Each row of a before or after table is a point. The points were changed in one or more steps. Then noise was added and the rows were shuffled. The steps act on how far a point lies along the listed directions, d1 being the first. Write out the steps. A step turns or swaps two directions, mirrors them in a line or flattens them onto one, adds a multiple of one to another, or multiplies one. Angles are multiples of 10 degrees, from the lower direction toward the higher: turns from -170 to 170, lines from 10 to 170 but not 90. Use the fewest steps. Two steps may share a direction if one is a turn and the other turns, adds or multiplies; they go together, in the order done. Otherwise the lowest direction goes first.

Directions:
(1): [-15 -48]
(2): [-48  15]
Before (14 x 2):
[[-33 -15]
 [ 18  -5]
 [  3 -68]
 [-37  -2]
 [ -3  -2]
 [-21 -52]
 [ 10 -27]
 [ -6  82]
 [ 26  30]
 [ 14 -10]
 [ 18 -71]
 [-19 -18]
 [-35 -78]
 [ 25  24]]
After (14 x 2):
[[-20  22]
 [  3  33]
 [ 13 -31]
 [ 82 -25]
 [ 13  37]
 [-34  -7]
 [ -3   4]
 [-64  18]
 [-18  -5]
 [ -7 -13]
 [-71   3]
 [-48  33]
 [ 23 -35]
 [-58  66]]
Steps: turn d1 and d2 by 110 degrees

Directions:
(1): [ 24 -39 -11 -54 -21  43]
(2): [-16  43 -69  -1 -11  24]
Before (9 x 6):
[[ -74   71 -106   20    5   29]
 [ -15   38  -28   -1   14   30]
 [  32  -10   37   27   22  -37]
 [  31  -48  -66  -81  -26   83]
 [   7   43  -14   32   25  -13]
 [   5  -91   88  -21    8   -5]
 [  12    9    3   29    2   -3]
 [  45   -4  -22  -90  -16   69]
 [  45  -14   79   28  -23  -29]]
After (9 x 6):
[[ 16  10  -2  13  12  -7]
 [-51  -4   4  20  27  -8]
 [  8   8   3  26  -1   2]
 [ 29 -55 -24 -54 -14  46]
 [ 18  24   6  20  22 -15]
 [ 36   2   9 -62  -4  45]
 [ 34  22  16  25 -39  -3]
 [-14  13  12  -5  24  19]
 [-21 -33  -8 -15  -2  23]]
Steps: multiply d1 by 0.7; multiply d2 by 0

Directions:
(1): [  6 -30  46  77  34  44   7  20  -7 -31  10]
(2): [ 24  -6  -1   9 -29  54 -27 -49  73  14 -23]
(3): [ -1  31  31 -33   9  52  28 -38 -26  26  66]
(4): [ -2 -40  23 -44  10 -20 -16 -43   9 -81  19]
Before (8 x 11):
[[ -3 -35  82  26  40  24  -7 -20 -34 -80  32]
 [ 19 -10  -6  90   4  54 -23  11  41 -11 -62]
 [  0  49 -21  19  -2  31  32  47 -42  67  39]
 [-21 -24 -19  18   1 -80 -15  28  24 -38 -20]
 [-15 -42 -10 -31 -16 -57 -49 -24  43 -56 -50]
 [-18  25 -30 -10  15 -19  36  23 -45 -29  21]
 [  4   8  48  37  38  63  16 -28 -15  15   7]
 [  0  22 -29 -19  25 -42  18  16 -28 -10  -2]]
After (8 x 11):
[[-18 -25 -47 -32 -33 -88 -52   1  46 -24 -82]
 [ -7 -42  49 -30  16 -27 -30 -41 -12 -99   7]
 [  2  -4  57  13  43  54  12 -47 -15 -15  21]
 [ 14 -25  14  65  18  45 -20  -8  27 -51 -35]
 [-12  25 -29  -3  11  -6  32  17 -33 -22  15]
 [-20 -19 -32  17  -9 -86 -22  30  33 -27 -33]
 [  5  36  21  39  18  79  44  28 -46  48  74]
 [  3  26 -31  -5  22 -29  18  17 -19   4  -9]]
Steps: add -0.5 times d4 to d3; turn d1 and d4 by 40 degrees; multiply d2 by 0.7

Directions:
(1): [ -3  12 -17  33  81  45 -19 -27  22  55  27   5  16 -54  24  35 -46   7]
(2): [-25  47 -16  75 -55  27  22  12   0  34  25  29  20   9 -27 -47 -19 -54]
Before (10 x 18):
[[   5   13  -13    8  -13   19   -2   -1    7    3   15   13   21  -20
    -2  -11  -17   -3]
 [  -4    2    5  -18    8   -3   -6    8   13  -23  -13  -15    2  -17
    11   13   -2   26]
 [  17  -29   11  -28   72   12  -19  -18   21   11   -7   -2    7  -44
    24   37    4   25]
 [  30  -29   13  -65   36  -10  -12  -10   -8  -52  -34  -33  -28   -5
     5   38   20   35]
 [ -27   -3   -6   29   -2   -7   -5   10    2  -17   20   10    4  -12
    -5  -11  -21  -16]
 [  -2   10   -4   43  -51  -14   25   28  -13   -8   -2   24   -5   16
   -27  -35   20  -38]
 [ -13   25   -1   35 -121   -9   38   40  -34  -25   -1   16    3   40
   -49  -56   34  -50]
 [  -5   46  -17   50    5   52   -5  -13   14   35   19   24   18  -20
   -12    0  -42  -26]
 [   3   -3   14    9  -87    2   13   12  -20  -18   -7   -1    1   44
    -8  -35   11  -36]
 [ -21   29  -14   37  -98   -7   34   39  -19   -8    5   11   12   35
   -25  -55   24  -61]]
After (10 x 18):
[[  -9    4   -4   -6 -103  -34   28   38  -27  -41  -13   -6   -2   47
   -20  -47   50  -38]
 [  13  -20   21  -21  -76  -14    7   12  -24  -37  -22   -9   -6   46
    -1  -22   22  -19]
 [  -3    6    4   -8   17    2   -6    5   13  -15   -8  -12    3  -23
    13   15   -9   27]
 [ -28   -2   -1   25  -11  -15   -2   14   -2  -22   20    8    3   -5
    -8  -16  -17  -18]
 [   5   15  -13    9  -24   17    2    2    3   -2   10   12   18  -13
    -6  -16  -12   -6]
 [  -7   49  -14   52  -32   40    5   -4    9   25   14   27   18    0
   -24  -21  -29  -37]
 [   4   -4    6   14  -53  -30   22   29  -21  -26  -15   13  -14   22
   -24  -27   33  -27]
 [   8  -14    1    1   70   29  -17  -20   26   31    6    9   15  -52
    20   29  -11   12]
 [   3   -4   12  -15 -112  -36   32   41  -38  -59  -24   -3  -11   49
   -38  -43   55  -19]
 [  26  -24    6  -50   69   11  -18  -18    2  -27  -20  -31  -22  -27
    16   54    0   35]]
Steps: turn d1 and d2 by 30 degrees

Directions:
(1): [ 76   2   1 -12 -13 -36  29 -37 -22  -2  80 -52   0  30 -21 -24  73 -14
  21 -41  46 -15 -18  12  44  -4 -26 -59   9  13  -1  46]
(2): [ -1  30  26  -6 -24   0  15  32  30 -41  21  38  89  81 -58  34  14  32
  18  41   7  24 -23   7   3   6   7   7  59  45  41 -37]
(3): [-18  46 -45  21  45 -38  58   6 -12  24  23  16 -43  42 -45 -58 -55 -54
  72 -12 -35  27  35  -3 -34  34  -2  -1  29  -7   6  -7]
(4): [ 49  17 -17  38 -17 -44 -33 -31  59   7  -8 -39 -49   1  40  22  13  13
  19  16 -10  -7  24  65  22  23   6  40   9 -23  94 -59]
Before (10 x 32):
[[-29  23 -42  22  29 -24   9   9  16  23 -29  10 -43  11   5  -7 -63 -37
   37  17 -44  28  31  -3 -25  18  -2  35   8 -25  11 -44]
 [ 28   7  17   8 -15 -14 -21 -15  30 -17  -1 -20  24  16   6  42  30  15
   -6  32   8 -10 -17  40  29  -2   8  22   4  10  59 -30]
 [ 33 -13   3  -9 -11 -21 -19 -13   0 -11   7 -19 -20   2  11  10  26  -4
   -9   1  19 -10   5  -3  15  -7 -10  -6  -5  -6   2  -7]
 [ 14   7 -17  25 -10 -23   1 -25   8  -1  10 -18 -26  -5   9   9   6 -10
   14 -13  -7   2 -10  27   2 -12 -10   3  -1 -12  15  -5]
 [-40  -9 -17  20  19  13  -4   1 -12  30 -45  21 -52 -41  24 -28 -47 -14
    8  -9 -36  11  29 -23 -37   9   8  25 -16 -21 -11  -8]
 [ 31  15 -29   2   3 -30   4 -27  -7  12  11 -29 -60 -12   5 -34  10 -33
   13 -31   5   0  12   7   4  14 -14  -2   4 -19   0  10]
 [ 19 -15  24   7 -16   0 -23 -24   6 -12  11 -32   7  -5  21  17  39  23
  -25 -12  29 -11  -1  21  23  -2   4  -2  -8 -15  25   0]
 [-33  13 -20  14  39  -3   6  -1  -6  34 -26  -2 -61 -26  11 -40 -65 -44
   27 -13 -44  10  31  -5 -27   5  -7  11  -3 -20  -4  -4]
 [ -7  -7  -4 -11  -7  15 -13  28   5 -18 -15  27  25  -6  -3   2  -8  21
  -13  14  -3  11   2  -2  -4  -5   9  14 -10   2 -12 -15]
 [  5  -4   3  -9  -1   1  -2  14 -11  -3  20  -2   9  -1 -11  -4  12  -6
   -4  -2  19 -14  -4  -4   5  -4 -11 -19  -3   6 -16  12]]
After (10 x 32):
[[ 32 -15  27  15 -35  -7 -44 -32  28 -18   6 -39   8  -8  31  36  49  40
  -25  -2  30 -14   1  47  38   4   9  11  -4 -18  56 -24]
 [-25  -3 -36  24  35  -6  23 -13 -28  43 -19  10 -81 -32  14 -64 -50 -46
   32 -35 -37  13  40 -26 -39  22  -1   7 -15 -26 -15  13]
 [-18  21 -32  16  45 -26  21 -13 -16  46   1 -18 -78 -17   5 -65 -61 -65
   51 -32 -46   9  39   2 -21  13 -15  -4  -3 -28   0   8]
 [ 56  16 -22   4 -19 -43  -7 -38  11   2  17 -44 -48  -1  12 -15  40 -16
   10 -23  16  -4   6  31  22  15 -18   8  14 -17  34  -1]
 [ 47  18   4  33 -26 -38 -46 -31  74 -18 -20 -34  -8   7  36  62  26  28
    3  49  -5 -13   0  79  42  13  18  56   9  -5 126 -79]
 [ -7 -10  16 -19  -4  15   3  22 -22 -12  19  12  34  -1 -19   2  13  -1
  -17   0  30 -14 -15 -22   5 -15  -9 -24  -7  16 -35  21]
 [ 37  11 -15  33 -24 -35 -17 -35  35  -5  10 -34 -35  -4  24  29  19   1
   19  -6  -5  -5  -3  52  16  -6  -8  16   2 -16  53 -28]
 [ -8  40 -71  45  40 -55  14  -9  21  38 -23 -16 -91   9  13 -23 -72 -58
   63   5 -53  29  52  18 -23  36  -4  41  12 -43  42 -54]
 [-22  -7 -14 -12   3  16  -2  33  -9 -15 -20  33  11 -11  -8 -15 -21   9
   -8   7 -10  11   9 -14 -15  -5   9   8 -11  -2 -33  -4]
 [ 46 -10   6  -3 -23 -23 -33 -15  17 -17   4 -22 -14   8  16  29  40  12
  -12   8  22 -11   1  15  30  -8  -6   0   4  -5  28 -23]]
Steps: add -0.7 times d1 to d3; turn d1 and d2 by 30 degrees; multiply d4 by 2.5
